Every row gives one point. The points of each table are mixes of a few directions, plus a little noise. How many directions does each table use, and how many do they share? Where both have some left over, give the other angles between the two spaces (their principal angles), to ten degrees, smallest first.
(in the rows, 128 means zero)

First:
[[142 155  20]
 [177 158  92]
 [125 112 208]
 [ 59  87 161]
 [123 117 169]
 [147 140 121]]
Second:
[[178  73 147]
 [ 99 191 113]
 [ 60 162 100]
 [177  87 150]]
Directions: first 2, second 2, shared 1; angles 70

First:
[[132 116 123 127 125 118 123 127]
 [ 81 249 173 131 164 222 175 126]
 [151  68 105 125 109  82 107 130]
 [161  37  95 126 101  57  94 131]
 [140  93 116 129 118 102 115 128]
 [ 89 236 168 131 160 212 169 127]
 [121 147 135 128 133 143 136 126]
 [147  79 110 127 113  91 109 127]]
Second, 7 rows:
[[110 113 127 139 170 137 150 114]
 [168 106 147 106 159 136 171 135]
 [170 226 113 164  81 102  71  91]
 [ 36 137 161  66  36 132  73 203]
 [163  93  93 164 147 155 158 114]
 [159  88 102 153 164  90 129  92]
 [ 97 129 150 108 134 144 140 145]]
Directions: first 1, second 5, shared 1

First:
[[113 156 129 132 141 143 122 162  93 126 108  97]
 [ 96 113 180 106  69 136  96   7 192 108 160 161]
 [169 110  84 132 138 102 140 180 136 158 134 101]
 [140 138 107 142 164 123 147 193  87 128 112 121]
 [148 113 119 144 165  98 158 178 104  96 141 178]
 [122 138 130 123 117 120 111 146 129 122 138 100]
 [100 142 152 123 117 167 120  67 128 136 103 134]
 [136 113 123 123 115 135 130  91 154 150 127 133]]
Second, 11 rows:
[[131 146 117 127 131  98 111 205 108 107 149  84]
 [131 149 115 128 132  89 108 223 105 103 153  73]
 [130 140 121 128 130 106 116 181 115 115 141  97]
 [128 130 126 128 127 122 124 142 124 125 131 119]
 [133 151 114 128 131  85 104 239 100 100 158  63]
 [126 109 139 129 124 164 147  39 150 152 104 179]
 [125 109 140 127 126 165 148  34 151 151 103 183]
 [128 118 136 127 125 147 139  78 141 142 114 155]
 [126 109 140 128 124 164 147  35 151 153 102 181]
 [129 130 129 130 127 129 127 128 128 128 128 129]
 [126 121 132 128 129 139 133 102 133 135 121 145]]
Directions: first 4, second 1, shared 1

First, 8 rows:
[[125 173 164 117 133 160 161 111  90 155 187  86 181 136 150 143  98 153
  193 171]
 [125 161 153 120 131 151 152 115 101 147 170  98 166 134 144 139 107 147
  175 159]
 [123 194 180 112 134 174 177 103  74 167 214  68 204 140 160 150  84 165
  222 190]
 [131  89  97 138 124 101  99 143 160 105  78 163  83 121 109 115 154 106
   72  91]
 [129 115 118 131 127 119 119 133 138 121 112 139 114 126 122 124 136 121
  110 117]
 [126 160 154 121 131 150 151 116 102 147 169  98 165 134 143 139 106 146
  174 159]
 [131  81  90 139 123  95  94 146 167 101  67 171  74 120 105 112 159 101
   61  84]
 [133  50  66 147 121  73  71 158 193  82  27 199  38 114  90 102 180  84
   17  54]]
Second, 8 rows:
[[115  95  51 149 112  97 102 114 131 126  58 179 127  91 104  91  96 102
   35  99]
 [126 119 135 128 128 126 119 143 135 123 117 133 119 130 128 127 145 126
  119 122]
 [150 137 138 129 126 129 146  46 171 104 160  86  52 151 111 174 163 109
  164  69]
 [ 86 101 145 125 122 131  82 241  82 150  69 174 204  96 140  82 122 136
   68 172]
 [163 165 113 126 145 134 184  69 132 137 199  97 127 156 140 143  91 153
  204 157]
 [ 65 104 201 117 113 152  63 249  79 147  62 150 200  96 140 108 162 123
   68 148]
 [134 157 126 131 121 142 157  36 132 128 165  84 108 132 122 161 115 118
  163  98]
 [183 144 116 121 158 115 175 124 164 112 194 120  85 176 140 137 133 157
  206 161]]
Directions: first 1, second 4, shared 1

First:
[[120 172 200 163 112 111  31 164 101 147 126  92 174 190 125 205 168 140
  128 144 134 111 119 153  95 153 128 131 101 180 165 129]
 [158 182 146 129 134 140  83 123 151 151 117 126 150 110  44 144 186 159
  104 163  83 148  96 143  89 123  93 139 116 125 140 102]
 [107  44  52  99 136 131 249 104 129  92 139 157  71  93 207  50  44  89
  151  82 164 123 165  94 191 112 161 116 160  89  87 151]
 [118 164 191 160 114 112  43 161 101 143 127  95 168 186 132 197 159 137
  129 140 137 112 122 149 101 151 130 130 104 175 159 130]
 [ 90  86 138 143 116 107 137 150  91 109 140 113 122 174 222 142  79  99
  156  94 182  99 162 121 157 143 168 117 129 152 130 157]
 [123 126 134 133 125 124 122 134 121 127 130 124 131 138 140 136 125 125
  132 125 135 124 132 128 129 131 133 127 126 135 131 131]
 [169 174 115 110 143 152 120 103 170 149 115 144 132  75  23 110 182 160
   97 165  67 161  91 134  95 110  84 141 127 100 125  95]
 [120  71  69 104 136 134 217 106 135 103 134 153  86  94 172  67  72 104
  140  99 146 129 150 104 170 112 145 121 152  93  97 141]
 [146 133 104 112 137 142 152 108 151 130 123 144 117  90  88 100 138 137
  116 138 103 145 116 124 124 114 111 132 136 104 118 115]]
Second:
[[ 95 146 116 119 115 167 127 144 127 110  43 154 131 121 152 140 165  83
  115 168 134 141 100 138 129 151  84 112 171 173 144 143]
 [ 46 123 130 125  80 125  67 187 146 104  89 124 128 206 237 149 135 137
  146 134 134 113  97 119 158 216  79 137 178 196 126 171]
 [195 152 181 164 159  96 104 100 104 172 141 120 157 120  73 183 129 196
  129 118  94 125 133 126 114  62 156 133 108 108 159 129]
 [169 107 130 130 149  97 148 103 129 144 217 104 121 117  89 101  88 157
  136  89 128 118 163 121 123  97 179 140  77  71 106 101]
 [123 142 132 131 128 142 123 130 122 128  87 139 134 122 129 144 148 118
  121 146 124 134 115 132 126 126 111 121 145 147 143 136]
 [163 122 105 116 151 147 186  94 123 129 150 137 116  70  66  89 124  92
  112 129 139 142 149 136 112  87 152 120 100  85 117  96]
 [ 74 117  65  87 109 188 178 141 143  82  76 156 101  97 152  70 150  27
  111 162 165 146 119 140 131 169  92 110 154 147 110 119]
 [158 114 166 152 135  66  90 125 129 157 215  92 137 170 126 148  86 214
  153  78 109 103 147 111 135 115 170 153  93  98 120 129]]
Directions: first 2, second 3, shared 0; angles 40, 50

First:
[[138  88 133 130 129 149  87 143 113 113 143 143 113 105 148 129 134 148
  125 128 158 118 103 142 106 125 151 117 144 156 105 115]
 [122 202 174 120 144 100 232 104 140 160 111 104 139 160  73 188 111  82
  148  96  62 132 174 121 155 136  65 148  86  83 172 177]
 [141 146 216 115 153 133 196 123 112 140 139 126 109 125  90 226 114 100
  151  77  99 107 148 150 114 139  82 130 100 125 144 173]
 [167 110 194 150 161 158 139 140  89 135 139 142  92 103 108 210 141 132
  149  71 117 109  86 169 112 108 140 138 120 154 108 167]
 [100 101 168  72 108 126 133 131 137 102 160 130 129 118 143 143  93 118
  121 145 167 103 185 119  85 179  82  88 133 140 139 101]
 [162 125 124 171 150 146 114 134 105 141 116 136 112 119 119 143 157 143
  138  99 111 134  68 151 142  88 170 154 129 138 105 153]
 [ 98 153  48 125 100  98 114 116 163 129 108 113 164 155 144  38 127 129
  109 181 128 155 151  89 159 131 133 131 136  99 142  96]
 [164  88  93 178 141 159  57 147 101 126 124 147 108 104 149 104 167 168
  126 120 145 135  42 154 132  81 206 144 152 161  83 125]
 [112 139  66 133 110 112 106 122 149 128 113 121 150 143 143  62 133 135
  114 163 131 148 132 104 149 124 143 132 137 113 132 104]
 [ 76 129  66  85  82  99 105 120 171 106 131 115 165 146 163  38 102 126
  100 200 163 138 191  80 127 169 107 100 145 111 149  68]]
Second:
[[130 131 148 147 143 143 150 142 100 130 140 140 117  87 104 174 133 121
  133  96  96  93 148 119 119 143 111 145 103 148 125 173]
 [123 166  84 165 135 119 147 127 125 146 109 125 141 121 106 111 145 122
  126 122  78 128 136 101 161 119 131 162 107 116 134 161]
 [124 147 132 138 135 126 154 129 120 135 127 128 130 117 108 147 130 118
  131 114  99 115 147 116 134 136 112 142 110 126 136 155]
 [115 188  74 130 116  87 156  99 170 151  88 100 163 188 120  68 128 114
  124 159 101 177 134 108 182 107 127 144 125  72 158 115]
 [186  47 202  87 130 154  51 121 136 108 136 133  89 180 184 140 122 165
  144 134 241 178   7 231  91  73 193  72 196 141  90  46]
 [126 135 140 109 123 117 137 117 145 129 123 118 132 156 131 124 117 122
  131 138 140 145 128 137 131 126 121 117 135 111 137 110]
 [ 97 165 138 135 134 123 194 136 109 134 143 131 136  81  84 175 118  97
  127 102  64  75 217  79 125 180  62 150  79 133 153 191]
 [150  89 148 111 125 139  84 127 135 117 131 129 115 151 159 118 127 148
  131 139 183 152  73 170 113 104 163 101 163 134 109  84]
 [128  78 141 153 140 171  98 167  76 106 166 163 102  36 128 171 141 144
  122  98 126  60 143 114  85 159 131 136 116 194  96 166]
 [102 137  74 105  98 102 108 115 166 120 116 114 156 162 154  51 118 130
  111 181 152 157 146 106 142 134 130 113 146 103 141  81]]
Directions: first 3, second 4, shared 3
